Rows are points. A path goes straight from each point to the next, and from the last back to the first. The post is the endless flat space through its rows: a point in 2 columns, a line in 3, a plane in 4, and so on, so that a path can go around it. Count how often the path circles the post. Going back the other way cancels.

Post, 2 rows:
-20 -6 -49

-28 9 43
Path:
12 -61 7

6 -7 -30

-11 -18 12

-19 -30 -19

16 -14 -1

-6 26 17

-35 28 -16

-81 28 -9

-62 -50 -17
Times around: 1

Post, 8 rows:
1 14 7 4 10 -5 66 34 62

-3 -3 -40 -55 35 14 37 -20 21

-4 17 10 -8 25 -17 52 -28 12

-11 8 -5 -9 -4 2 -29 -27 23

-7 -5 -4 36 -13 63 33 14 -9

-5 -8 -38 40 10 18 -5 20 -28

-12 6 31 29 39 20 -52 -4 13

-7 21 95 39 -14 0 23 74 -39
Path, 7 rows:
-40 -15 21 13 6 2 26 8 20

-39 32 28 -13 5 11 -23 8 -10

14 35 -41 -6 4 36 6 -4 -13

10 15 4 27 35 -4 12 -2 -18

29 25 -13 11 5 29 -29 4 8

-30 12 -53 3 15 51 -7 4 11

-20 3 6 9 16 25 10 15 24
Times around: 0

Post, 17 rows:
16 -9 -60 -1 -73 -3 -16 37 -32 55 -16 -9 -29 -75 40 51 -6 -37

17 2 27 20 -10 -4 -21 -3 -13 74 32 -28 6 -8 25 33 22 28

11 21 -50 -30 49 -15 -42 -11 9 -30 -57 -17 4 -2 13 -23 -2 23

3 2 -4 -16 -59 37 -42 16 -7 29 -8 -26 -15 6 22 -2 -35 49

25 0 21 5 -2 38 26 34 22 6 23 21 64 6 29 3 20 -37

7 -7 6 23 -48 7 -1 -49 -2 -35 -15 40 58 -45 -24 2 -17 -48

7 20 -13 43 47 51 13 35 39 21 -34 9 -7 -57 -4 33 -78 -13

9 8 -19 13 8 -32 -59 25 41 -47 12 49 -25 17 -51 -22 50 -48

17 13 -10 49 -41 16 19 33 -49 8 -5 -11 54 11 -42 -19 24 -38

8 3 -1 23 44 -18 39 -11 36 -38 36 -53 -17 -25 49 -11 -46 38

7 1 -14 -11 -88 33 -2 -15 35 16 -49 -19 1 -80 4 52 11 -37

-8 13 0 -50 5 61 -7 26 35 42 12 -16 -3 -77 -44 -56 -23 37

12 -16 26 25 -2 -11 34 33 37 -6 -28 26 -33 -20 15 -53 -32 8

1 -17 52 -23 -37 2 7 53 -11 30 25 -34 -42 -37 -4 2 -42 -60

12 -19 43 31 -69 -26 -54 69 8 -23 -9 22 -28 -83 -19 -16 25 -13

15 -7 -5 16 32 33 55 46 -44 -25 -13 9 -40 -64 -38 12 -26 -3

32 -4 -48 -43 -49 -41 62 78 -27 11 -13 11 43 -29 -32 46 17 -27
Path (8 x 18):
14 -41 18 -11 -21 21 13 37 -9 8 -13 36 27 -34 16 -3 -21 -32

19 0 22 -11 6 33 -19 7 26 48 -10 -41 -1 -20 10 2 -14 7

-3 -5 -3 -7 -3 55 -18 26 -21 -10 39 -17 3 -32 -10 3 2 -16

-17 17 -21 6 -55 10 6 3 18 0 -27 -10 -16 -49 6 44 15 -22

4 33 53 -35 -46 1 -16 31 24 6 17 12 -20 -57 -5 5 -37 -3

36 12 -16 -14 -17 -4 -6 22 -30 -26 -21 -10 -36 -41 8 -43 -20 -29

33 -34 -16 -10 -21 -15 -13 11 -8 20 -28 18 6 -45 -14 21 -59 -38

-7 -23 -29 35 -31 45 -4 26 1 13 -20 -13 20 -30 -32 -7 -33 -35
Times around: 1

Post (17 x 18):
34 5 -19 -50 -36 30 42 1 -26 -33 28 20 -51 20 -11 -48 -28 -24

-26 -32 28 60 20 -23 -17 -22 -26 2 -27 19 -14 -44 52 38 30 -95

26 8 -55 31 -34 -34 32 -2 -6 29 28 -50 -32 2 14 -58 -4 3

-44 -11 -5 15 -36 -39 -10 38 14 29 0 35 -23 -17 -16 10 47 -70

3 -2 -32 -18 -4 46 18 18 -25 -5 -50 -36 -74 -29 24 29 13 -47

12 6 -19 34 3 -36 -9 15 -18 -14 -4 -14 -52 70 -16 7 -16 8

-11 22 -29 12 53 59 -48 10 -39 -25 -6 6 28 28 81 -19 8 -42

27 16 -34 -25 22 4 50 11 -33 53 -39 -44 -32 -5 9 -60 -25 28

14 22 18 13 -33 45 -21 -27 -33 -56 -19 -8 9 36 -51 -64 5 -80

17 4 1 -19 -6 -44 39 22 -9 -36 -46 13 -42 -95 17 -59 77 -20

-15 -1 -42 -11 15 -20 -27 22 -22 14 -10 -11 35 -51 51 15 4 39

-10 6 -34 14 -45 -3 5 -30 -11 -37 -41 64 16 15 7 -14 53 -54

-12 32 -66 -46 9 -16 -58 -37 10 23 30 -7 -7 52 -27 -40 -5 5

-12 2 -59 5 65 37 18 -16 6 29 21 -63 -13 53 -40 28 19 6

-26 28 14 -10 -24 16 -24 -9 82 -4 21 2 -34 50 -21 -2 -7 -40

-13 10 14 -17 -4 5 23 -20 -38 10 5 -72 -19 64 -21 10 41 -12

-12 23 -17 30 -6 33 -7 -4 -37 34 5 16 -36 -42 43 -23 8 13
Path, 12 rows:
-35 20 -17 -8 -35 -9 -9 21 -38 -25 9 -42 16 32 8 9 -37 54

-35 -14 -65 -1 8 -45 -13 -4 -21 34 -4 -29 -10 26 44 2 57 -36

-19 0 -52 -13 -17 24 -7 -1 -57 -12 -8 -17 -36 44 29 15 53 -21

36 -3 -5 39 1 33 -13 18 -41 12 -42 -6 -52 43 9 -62 19 -13

51 26 -26 -7 3 19 -13 -33 -54 -10 3 -5 -6 7 21 -3 34 18

-6 32 -9 21 -16 -18 -22 -15 -40 -2 12 -41 10 -12 -46 12 34 -32

-55 6 -16 4 -10 6 13 -33 -37 0 -15 -5 30 -30 19 11 16 -10

-49 6 5 -3 -14 14 0 -19 -20 -19 -49 -38 -25 19 -26 -4 12 -42

-34 12 8 -22 -33 27 -1 -8 4 15 4 -3 -55 42 16 4 14 -30

41 -13 -19 -19 -11 45 1 2 -57 -8 -20 -41 -25 12 -6 -27 -20 -15

1 26 -42 22 9 34 -21 23 21 24 -1 -21 -36 13 25 -6 34 -50

-27 40 16 18 9 -49 -25 27 -13 -3 6 23 1 3 -43 -10 -10 -41
Times around: 2

Post:
-45 -37 -29 -7 -24 -11 -23 4 -8 -17 17 -1 -27 12 -23 -16 -6 -5

-3 13 -13 2 -23 18 41 1 -14 23 4 -39 -14 40 5 -5 13 33

10 -11 -3 5 25 16 -7 -33 -18 19 -14 21 -35 1 20 19 5 0

-27 -24 -12 -31 -37 14 16 -22 -44 36 9 39 -12 25 9 28 3 15

-18 38 30 27 26 14 28 46 25 23 13 1 -37 -26 70 -32 5 -21

-10 -6 25 13 14 32 -6 -9 23 -5 -26 -27 1 -5 21 8 -5 -8

9 29 -48 -43 29 39 55 65 -58 22 -66 -84 -95 -88 26 14 -23 -17

37 -21 12 -7 -6 4 3 6 -40 7 14 -17 4 20 -1 12 -21 -1

-13 19 -3 37 -24 62 28 -19 -27 -6 -25 -15 -23 -22 -13 -10 32 -25

3 0 48 19 -11 -2 19 -24 0 -7 -2 -12 2 0 11 0 -13 18

-21 28 -1 -2 9 -12 3 -51 -15 3 -4 35 -16 21 19 33 8 -46

-7 19 -25 -12 -19 12 2 -9 0 3 12 -11 -10 -35 -12 21 -10 7

37 31 8 -37 3 42 56 32 -17 -9 -41 -6 -23 -6 -14 -21 -45 5

-16 -8 0 0 3 1 19 14 8 -36 26 -7 -2 29 5 23 0 14

-23 13 -9 -7 -10 -2 -5 40 -7 14 -30 17 -25 2 -4 12 40 5

-14 -8 -23 44 -17 1 15 2 -12 -14 -24 -22 -14 -14 31 6 -10 -18

4 13 -5 -13 -17 24 25 0 -28 -20 -16 -6 17 -1 30 -23 12 18
Path:
29 -4 -25 -21 28 -41 30 -9 -31 -30 -20 1 -29 50 14 4 -15 -9

-1 -10 -12 38 10 25 9 7 -16 41 -16 45 -5 61 38 13 4 -44

15 -7 -38 21 26 30 33 11 -68 3 -35 7 -24 8 55 19 -6 -1

1 18 42 -11 -31 44 35 31 8 -23 -23 -17 -23 27 -20 -10 -19 12

-29 -18 4 6 -10 37 -9 -25 -6 -22 -67 2 -33 20 -17 -28 39 -1

11 24 -8 0 13 25 47 24 -12 2 15 -13 -17 17 44 -28 0 -17

-23 -30 -19 -2 -29 37 -16 19 -21 26 -7 -20 -51 29 -10 5 30 -24

5 28 -18 35 -68 20 28 25 -54 -25 4 4 -12 8 12 -31 29 18

-15 -6 -9 13 2 53 14 9 -4 24 17 -32 -24 -13 -11 -4 -12 -9

-12 -2 -10 16 5 44 64 35 -17 4 6 -20 -12 19 -5 -1 22 8

5 0 37 -26 -32 14 12 11 6 2 -11 -37 13 -44 27 -11 21 46

12 29 7 35 -62 33 26 -27 -19 17 -9 -38 -44 -33 -12 -8 11 -2

-52 19 17 33 6 26 6 -34 -6 3 -58 -31 -60 -21 32 -40 8 -30

-2 -50 17 4 42 7 -61 46 4 12 -1 -17 -34 11 -30 -22 -4 35

9 28 -1 11 -4 -8 22 -28 -32 -29 7 -22 -29 -24 23 4 -15 4

3 24 -8 2 -3 -31 3 7 2 -19 -30 12 -9 -23 46 -3 4 -1
Times around: 0

Post (17 x 18):
7 15 14 -8 58 30 -17 34 49 56 -2 10 6 35 -7 27 -77 -49

-14 5 9 24 -45 44 36 -7 11 11 57 20 -19 -24 18 -10 20 54

-6 9 -57 -1 26 15 0 34 5 56 -9 4 7 25 6 -37 -46 -72

-38 11 37 -10 2 10 -7 13 -19 29 -68 18 17 -20 -26 32 -16 -34

-3 15 60 -10 -29 1 -22 52 3 -15 -16 6 55 21 -29 -3 1 -37

-22 15 29 12 25 26 12 21 -43 -19 -39 12 19 88 -13 3 -31 -13

11 -19 22 -17 -8 21 18 -53 10 -37 42 -33 24 -35 12 -15 -3 25

32 2 -12 -25 -57 8 15 -53 62 -21 -45 -32 2 -6 32 -44 8 50

12 -60 -31 0 -27 19 0 -31 45 -33 18 -1 -19 -37 37 18 5 34

16 -14 -55 -69 -6 8 16 -42 76 29 -47 4 60 48 -32 -13 -10 -46

58 -29 -25 -11 -74 0 47 -93 75 -15 -31 1 29 7 7 -32 -45 -22

44 23 44 -6 29 -21 -4 32 -38 19 -9 26 -3 31 -27 15 17 -26

-5 16 21 18 11 -9 20 66 -45 27 -7 -20 12 24 -33 49 -46 10

0 2 -4 21 -17 21 83 -1 65 -44 -9 -19 -7 -33 27 -17 16 10

-14 16 19 70 62 1 -3 62 -29 60 -10 33 57 20 9 16 -26 -10

1 16 -50 36 53 29 -5 26 29 34 -41 19 17 16 -72 -8 -64 -28

-10 -19 15 50 -55 4 20 -64 36 -6 26 -51 -9 -4 7 -6 40 11
Path, 27 rows:
41 -19 32 1 -36 6 -30 31 9 36 -16 27 25 50 -1 -34 -1 40

-22 14 -7 -23 32 15 0 -7 38 1 30 -63 -20 20 -48 -43 -29 -10

-19 -2 -12 74 -45 -31 51 -50 24 42 -9 -21 12 18 28 22 -26 11

-31 24 11 58 -16 25 54 9 -17 -17 -13 0 29 -11 -4 15 -34 27

0 5 0 51 -16 61 29 -50 -12 -20 -37 0 30 0 -28 -16 -48 5

-32 -28 21 14 47 16 14 41 2 14 -25 -6 49 -44 -15 44 22 5

-2 2 34 8 -24 -6 -11 29 39 14 15 -13 9 19 -22 1 -33 18

-3 35 9 9 22 -15 -15 32 -33 56 23 51 -17 60 1 -17 40 -32

-21 40 -22 57 2 -9 41 22 9 30 3 -25 11 -1 -16 27 -52 27

9 -16 -10 -27 6 -3 7 -38 -47 8 -9 -21 -18 35 -38 61 -31 -15

45 -33 13 -42 -13 38 36 -22 58 -21 -7 47 13 -22 12 27 -1 15

-22 -13 -27 -36 -46 29 11 8 -21 37 -49 -10 28 -13 -8 -53 -41 23

2 -31 -7 -43 -58 -29 -1 59 8 5 43 18 -14 -5 52 -1 -58 -21

1 28 16 -6 -30 -11 25 -2 43 20 -8 38 2 -4 4 -16 39 -44

16 13 6 -12 -16 16 -27 -2 -16 -6 26 24 8 7 -9 -6 -48 -47

53 51 69 -30 17 41 21 -6 19 -7 47 -38 7 44 28 11 -45 1

-1 -14 1 -10 19 64 32 10 -67 -22 -23 -5 3 30 -80 17 -95 -21

40 -48 -1 -9 12 -6 -6 -37 26 -24 6 -3 11 -6 -19 -23 39 17

12 28 -27 33 11 -4 47 12 -1 -18 0 12 37 2 -63 -36 -29 36

40 28 10 19 38 -8 -2 -15 -40 -5 -26 27 24 6 -12 -22 -4 32

19 -20 31 6 -61 28 4 -62 21 38 15 -25 38 -53 6 60 -33 -10

39 -19 21 -16 20 9 -20 5 -2 4 -60 4 24 3 7 13 -32 16

5 -38 -18 14 25 38 72 -59 44 0 -39 -30 6 2 11 -28 -46 38

-36 -13 0 40 -42 13 14 -12 31 36 12 58 15 46 18 4 23 15

-39 -8 0 -3 -52 30 -1 -31 28 -22 -1 38 -6 -36 -21 41 -9 17

-30 7 -19 15 3 42 -35 35 19 -24 -41 -15 25 -4 19 0 12 -30

56 -9 -19 14 21 62 6 -5 14 8 -42 42 8 23 56 -46 -36 -11
Times around: 5
